Each point is reached from the start by the listed moves, each made once or not at all, plus a little noise. Is the number of moves made odd or even? Then give how often each move was made.
(in the rows, 128 means zero)

Moves:
(1): [ 65 152 168 157]
(2): [166 146 129 143]
(3): [122  39 119 133]
Start: [139 107 117 137]
Points:
[115 149 158 180] => even (1, 1, 0)
[ 70  44 146 169] => even (1, 0, 1)
[132  19 108 142] => odd (0, 0, 1)

Moves:
(1): [122 141 144  86 170 152  58 127 121 127 121 132]
(2): [152 119 136 110 124 156 147 121 125 137 141  89]
(3): [149 157 153 149 137 136 125 149  94 123 134 127]
(4): [135 154 131 147 170 146 126 116 135 125 134 127]
(5): [163 143 107 134 119 103 143 134 120 134 116 120]
(6): [110 138 128 142 112 162 124 127 152 118 132 103]
(7): [122 144 124 124 127 141 114 149 124 105 126 120]
(8): [123 131 117 131 125 131 126 131 103 123 127 162]
(9): [130 173 121 130 139 107 159 151 138 160 101 118]
Start: [135 122 107 136 121 150 110 149 132 119 132 122]
Points:
[200 195 111 182 139 214 133 161  96 112 146  82] => even (0, 1, 1, 1, 1, 1, 0, 1, 0)
[142 201 127 188 155 222  85 179 124  80 143  87] => even (0, 0, 1, 1, 0, 1, 1, 0, 0)
[146 249  80 134 186 199  62 186 126 113  87 108] => odd (1, 0, 0, 1, 1, 1, 1, 1, 1)
[144 199 101 154 148 213 150 157 146 142 126  81] => odd (0, 1, 0, 1, 0, 1, 0, 1, 1)
[152 155 122 160 123 159 103 171  70 110 136 153] => even (0, 0, 1, 0, 0, 0, 0, 1, 0)
